Each row of a before or after table is a point. One or more steps were done to the points. Then noise was added and the rows were shuffled. The steps act on columns, c1 being the first. Write out the steps. A step turns or swaps two columns, mirrors them in a line or flattens them onto one, adds a multiple of one to another, or multiplies or shifts one. Angles are multiples of 10 degrees, from the lower column toward the higher: turns from -170 to 170, lines from 10 to 170 but not 90. Use the fewest steps. Two steps may share a column if one is a turn and the other turns, adds or multiplies; they go together, in the order done. Otherwise the lowest column goes first.

Before (10 x 3):
2.7  -0.7  -0.8
-0.3  -1.7  0.6
-5.1  6.0  -2.0
-0.9  -2.6  6.5
-0.4  -6.0  3.2
-6.4  4.5  -3.5
1.6  0.1  1.1
0.7  3.5  -0.9
-3.8  -1.5  5.0
4.3  0.1  1.1
After, 10 rows:
-1.8  -2.4  -0.1
11.6  6.9  0.1
11.3  4.1  -0.1
-0.8  3.0  0.1
-5.3  -6.6  -0.1
3.6  6.8  0.2
1.9  -3.3  0.2
-1.0  1.7  -0.1
-3.7  -3.6  0.2
-4.0  4.3  0.0
Steps: multiply c1 by 2; turn c1 and c2 by -130 degrees; multiply c3 by 0

Before, 9 rows:
5.1  2.9  1.8  -2.8  -0.4  -8.2
1.2  -2.2  -3.8  -2.1  -2.6  -0.2
-1.3  -4.9  -0.7  -2.8  1.6  4.7
-1.4  5.3  0.2  -1.4  -1.8  -1.5
4.7  2.4  1.4  0.1  0.8  -4.2
-1.3  2.6  -2.7  2.4  1.2  -1.4
-2.4  -8.9  -2.1  -1.2  -0.2  1.9
8.4  2.6  -0.1  -1.4  -0.8  -3.9
-2.4  -4.5  0.4  1.8  -3.2  3.4
After (9 x 6):
-2.6  5.0  0.3  -1.5  -5.6  -1.2
-4.4  -9.1  -1.9  -1.3  6.2  1.8
-4.7  -4.3  0.4  1.6  0.4  3.4
10.5  2.8  1.7  -2.9  -2.1  -8.4
9.4  2.6  1.5  -0.1  -0.8  -4.1
-2.8  2.7  -2.7  2.2  -0.8  -1.5
2.6  -2.3  -3.8  -1.9  -1.2  -0.2
17.0  2.7  -0.2  -1.2  -2.5  -3.9
-2.9  -4.9  -0.7  -2.6  5.3  4.8
Steps: multiply c1 by 2; add -0.7 times c2 to c5

Before, 8 rows:
0.0  2.5  -1.1  0.1  4.9  -6.0  0.9  2.3  -1.3
-6.0  -0.9  -5.0  -9.6  8.1  -1.8  -9.7  -4.0  3.5
3.3  0.4  0.9  2.4  3.2  1.6  -4.6  -8.1  7.6
1.5  2.3  -0.2  0.8  -0.4  3.9  1.5  -10.1  1.7
2.7  -0.3  5.1  0.8  7.8  -3.5  0.8  -1.4  0.0
5.6  2.5  0.4  -1.9  1.1  0.5  -1.2  -4.3  -4.1
-0.6  1.3  1.2  0.8  -1.9  5.5  -2.0  -5.2  3.5
5.2  -2.4  -2.4  0.6  3.2  3.3  -0.9  -6.1  -4.3
After:
-0.8  1.0  0.8  1.4  -1.4  0.9  5.4  5.3  -1.8
-4.8  4.7  1.4  -2.5  -3.0  2.0  3.4  6.7  2.9
0.9  -2.9  -1.4  -0.8  -5.4  -6.3  0.4  0.3  -0.8
-9.2  3.4  -4.8  8.2  -9.9  -1.5  -6.1  3.1  1.1
-2.0  2.7  1.5  -0.8  2.3  5.5  -0.7  4.4  1.7
1.2  4.5  -0.1  -0.9  0.8  4.4  1.4  10.0  0.6
1.3  1.1  5.0  -2.4  -7.4  -3.8  3.4  1.1  -0.4
-1.1  5.9  -2.0  -1.5  -2.8  3.3  5.0  3.5  -0.8
Steps: swap c1 and c7; turn c2 and c8 by 140 degrees; turn c4 and c5 by 170 degrees; multiply c9 by 0.4

Before, 12 rows:
-6.9  2.9  6.8  5.3  2.8  0.0  5.2  -3.8  0.1  4.0  -1.4  3.4
0.9  2.3  -0.8  -11.5  -5.2  4.4  -1.3  -2.1  -0.2  2.2  2.0  5.3
1.8  3.1  -3.8  -5.0  -5.2  -3.8  -3.7  -4.0  4.0  -0.8  -3.5  5.5
-2.2  -2.7  5.0  1.3  4.8  -3.4  3.0  1.1  -0.3  4.1  -1.9  3.6
0.0  -1.1  5.2  6.3  1.4  -2.7  4.8  -2.3  4.6  1.8  2.1  -1.1
-4.9  -1.6  5.8  4.7  -2.3  -4.0  -0.7  -0.8  -3.0  3.1  0.7  -3.5
-2.3  4.6  5.4  4.3  2.4  -1.9  3.3  3.7  -3.2  -1.3  -0.2  -2.6
3.0  2.6  0.3  -0.3  2.4  1.0  -0.4  -7.8  -1.0  9.8  -4.6  -4.1
-6.4  0.2  1.0  0.4  0.3  -4.3  6.8  0.0  1.4  3.0  -0.3  -1.7
-8.1  1.0  9.5  2.5  5.7  -3.8  1.5  -0.1  4.8  3.9  0.7  -3.5
0.1  4.7  -2.9  -8.4  -1.9  -3.8  -1.5  -3.4  -2.1  -0.3  6.3  7.3
-2.9  3.1  2.3  6.3  1.8  -1.8  2.0  1.9  3.4  8.6  0.2  1.8
After, 12 rows:
-6.6  0.3  -0.8  0.5  0.2  1.0  5.2  0.0  4.5  3.0  -0.5  -1.7
-5.0  -1.6  -3.3  4.7  -2.4  4.4  -2.4  -0.7  2.1  2.9  -5.1  -3.4
0.9  2.2  2.2  -11.4  -5.3  -1.9  -2.4  -1.9  -4.1  2.6  -0.6  5.1
-2.9  3.1  -1.5  6.2  1.6  -1.9  -2.5  2.0  3.1  8.5  -1.7  1.8
-8.0  1.1  -5.5  2.6  5.5  -2.5  -0.1  -0.1  5.7  3.9  -7.9  -3.4
0.2  4.7  7.0  -8.2  -1.9  3.6  -1.4  -3.6  2.2  0.0  -1.9  7.6
-2.2  -2.5  -4.6  1.6  5.0  2.0  1.1  1.1  3.0  3.9  -2.3  3.6
-0.1  -1.0  -1.8  6.1  1.5  -2.6  3.9  -2.2  4.7  2.0  -5.0  -1.4
-2.0  4.7  -3.5  4.1  2.5  3.7  4.0  3.8  -0.1  -1.1  -4.0  -2.4
-6.9  3.0  -5.7  5.4  2.8  -0.4  3.4  -3.8  0.0  4.0  -4.1  3.5
2.8  2.6  -3.7  -0.1  2.5  0.4  -5.5  -7.7  -1.5  9.7  2.7  -4.3
1.9  3.1  -0.2  -4.9  -5.1  -1.7  -3.3  -4.0  5.3  -0.8  4.8  5.4
Steps: turn c3 and c11 by -130 degrees; mirror c6 and c9 in the line at 120 degrees; add -0.5 times c10 to c7

Before, 8 rows:
-1.4  3.0  4.9  5.2  4.4  -3.0  1.4  -2.9  -3.5  -2.8  1.4  1.3  5.4  3.5  5.8  8.4  -2.8  1.1
-1.6  -0.6  -2.5  -0.5  -5.2  -3.5  -0.3  -2.1  -1.0  0.6  -6.8  -3.3  -7.0  -0.7  -0.3  -0.6  0.1  -3.3
9.5  -3.9  -4.0  -0.3  1.1  3.8  -3.4  -1.6  -4.1  -8.5  3.6  2.7  1.8  -0.5  3.1  -0.5  0.6  -6.8
11.0  -0.1  -4.9  0.3  4.4  1.7  -2.7  -1.0  -6.4  -6.7  5.1  1.6  -0.3  3.3  -3.3  -1.1  -2.5  -7.3
-5.6  2.5  -3.1  3.0  -6.1  2.3  1.0  -0.9  3.3  -1.5  -3.7  -3.0  -3.9  1.7  -1.2  -1.5  1.4  2.1
-2.5  3.3  5.0  4.8  -1.6  -1.2  1.9  -4.0  0.1  -4.2  7.2  1.3  3.5  4.5  4.8  10.2  -4.5  -3.7
-3.4  -0.3  -6.6  -2.5  -3.4  0.8  2.5  -2.2  4.1  2.0  -8.2  -2.1  -2.5  3.0  -0.4  1.3  0.3  -3.3
-5.9  1.3  -2.5  -3.8  -3.4  0.7  -1.5  -0.4  3.1  -4.6  -8.8  -2.8  -4.3  4.3  0.5  -3.1  -1.0  -4.9
After, 8 rows:
9.5  -1.1  -4.2  -0.4  -4.0  2.6  -3.4  5.1  -4.0  -8.5  3.4  2.6  1.7  -0.4  3.2  -0.5  0.4  -6.9
11.1  0.2  -4.8  0.2  -0.6  -0.5  -2.6  1.9  -6.4  -6.7  5.2  1.6  -0.3  3.3  -3.3  -1.1  -2.3  -7.3
-1.7  3.4  -2.6  -0.4  -10.2  1.7  -0.3  -1.8  -1.0  0.6  -6.8  -3.5  -7.1  -0.7  -0.2  -0.6  0.1  -3.3
-1.4  4.3  4.9  5.3  -0.5  -1.9  1.3  -1.9  -3.6  -2.8  1.5  1.3  5.3  3.4  5.7  8.5  -2.8  1.1
-5.9  0.2  -2.7  -3.7  -8.4  -1.4  -1.5  0.3  3.0  -4.7  -8.9  -2.8  -4.3  4.3  0.6  -3.0  -0.9  -4.9
-5.5  0.3  -3.1  3.0  -11.0  -3.0  1.0  1.5  3.3  -1.5  -3.6  -3.1  -3.9  1.7  -1.2  -1.4  1.2  2.0
-3.3  1.6  -6.7  -2.6  -8.3  -0.1  2.5  1.8  4.1  2.0  -8.2  -2.2  -2.6  3.1  -0.3  1.4  0.2  -3.2
-2.5  4.6  4.9  4.8  -6.6  -2.7  1.9  0.0  0.3  -4.1  7.1  1.1  3.4  4.5  4.9  10.2  -4.5  -3.7
Steps: turn c2 and c6 by -110 degrees; turn c2 and c8 by 120 degrees; shift c5 by -5.0
